Each row of a before or after table is a point. The points were changed in one or more steps. Then noise was added and the rows were shuffled. The steps act on columns, c1 being the first. Name the steps. A step turns or swaps two columns, mirrors them in a line or flattens them onto one, adds a multiple of one to another, or multiplies or shifts one. Angles are multiples of 10 degrees, from the lower column toward the higher: turns from -170 to 170, lines from 10 to 170 but not 90. Use the fewest steps. Two steps may share a column if one is a turn and the other turns, adds or multiplies; they go together, in the order done. Otherwise the lowest column goes first.

Before (12 x 2):
[[-110    2]
 [  31  -21]
 [ -80  -36]
 [ -20  -46]
 [  -2  -22]
 [  32    2]
 [  15   -4]
 [   4  -21]
 [  -4   -7]
 [   5  -75]
 [  -2  -57]
 [  10   -9]]
After:
[[  35  -10]
 [  15   -3]
 [  16  -58]
 [-106  -35]
 [  33   12]
 [  14  -20]
 [   1   -7]
 [ -66  -62]
 [   2  -20]
 [  12    2]
 [  34  -66]
 [  -3  -49]]
Steps: turn c1 and c2 by 20 degrees

Before, 13 rows:
[[-17  18 -39  47]
 [  0   3 -28  13]
 [-32 -52  78  90]
 [ 51 -13  43  14]
 [-35  22  63  15]
 [ 20  -2 -43   6]
 [-20   2  80  -9]
 [  3 -16  -9  44]
 [-34  66  56 -15]
 [-21 -47   3  31]
 [ 55  84  -7  -3]
 [-17 -16 -40 -42]
 [ 46 -19 -18  28]]
After (13 x 4):
[[-32 -54  93  75]
 [-22 -46  31   2]
 [-33  62 -19  49]
 [ 49 -12  13  45]
 [-26   3  -7  78]
 [-20 -14 -44 -38]
 [ 21  -3   6 -44]
 [-21  17  48 -43]
 [ 56  86  -6  -8]
 [-39  26   8  64]
 [ 47 -15  29 -19]
 [  4 -18  43  -7]
 [ -5   8  13 -32]]
Steps: swap c3 and c4

Before, 8 rows:
[[ 26 -76 -11 -31 -20  10  -9  21]
 [-21 -19  21 -45 -78  31 -10  34]
 [  2  16 -33  -3  72  -6  -3 -35]
 [-32   2  27 -42 -32 -18  -6 -52]
 [  0 -27   1  85  -3 -70  38  42]
 [ 16  43 -78 -26  36 -46  14 -67]
 [ 47 -40 -39  49  -6   2 -18 -12]
 [-45  10  50  16  11 -76 -72  26]]
After:
[[ 25 -27  23 -30  71  13 -10  19]
 [  3  73   2  -2  -3  -4  -2 -36]
 [-34 -30  66 -41  -9 -17 -15 -53]
 [-20 -76  59 -44  10  32  -8  34]
 [-46  13  89  12 -10 -79 -73  26]
 [ 18  40 -38 -24 -40 -43  12 -64]
 [ -2  -7  36  80  26 -69  39  48]
 [ 47 -10   1  49  39   0 -20  -8]]
Steps: turn c2 and c5 by -80 degrees; shift c3 by 40

Before:
[[  8   1  19  41 -74 -18 -22  91  14  -2  34]
 [ 55  27  17 -42  -9   3 -25  35 -56  -8 -55]
 [-19  14  44  80 -27  73  -4  82  34  46  44]
 [ 55 -18  37  -3  19  15 -44  48   3 -44 -33]
 [ 59  34   1   0   4  -3  36  67 -22   0   4]
 [ 41  -6 -33  88 -58  19 -52  -9  16  18  16]
 [ 30   9  -2  12   8 -25  -9  59 -39 -28 -61]
 [ 58  44 -23   1  22  -8 -79 -14  15  -3 -56]]
After:
[[-53 -29 -40 -21   4 -25  36  68 -20   0   6]
 [-24  59 -75 -64 -56 -38 -53 -10  17  19  17]
 [-17  26 -20 -32 -75  11 -22  90  15   0  36]
 [-38   0 -42 -16   8   9 -10  59 -41 -27 -59]
 [-47 -48 -22  17 -12 -30 -24  31 -55  -7 -55]
 [ 53  39   4 -69 -27 -54  -2  83  33  44  45]
 [-55 -35 -63 -28  19 -21 -79 -15  17  -1 -55]
 [-39  10  -3  14  18 -39 -44  46   1 -44 -34]]
Steps: turn c1 and c6 by -150 degrees; turn c2 and c4 by -140 degrees; shift c3 by -40
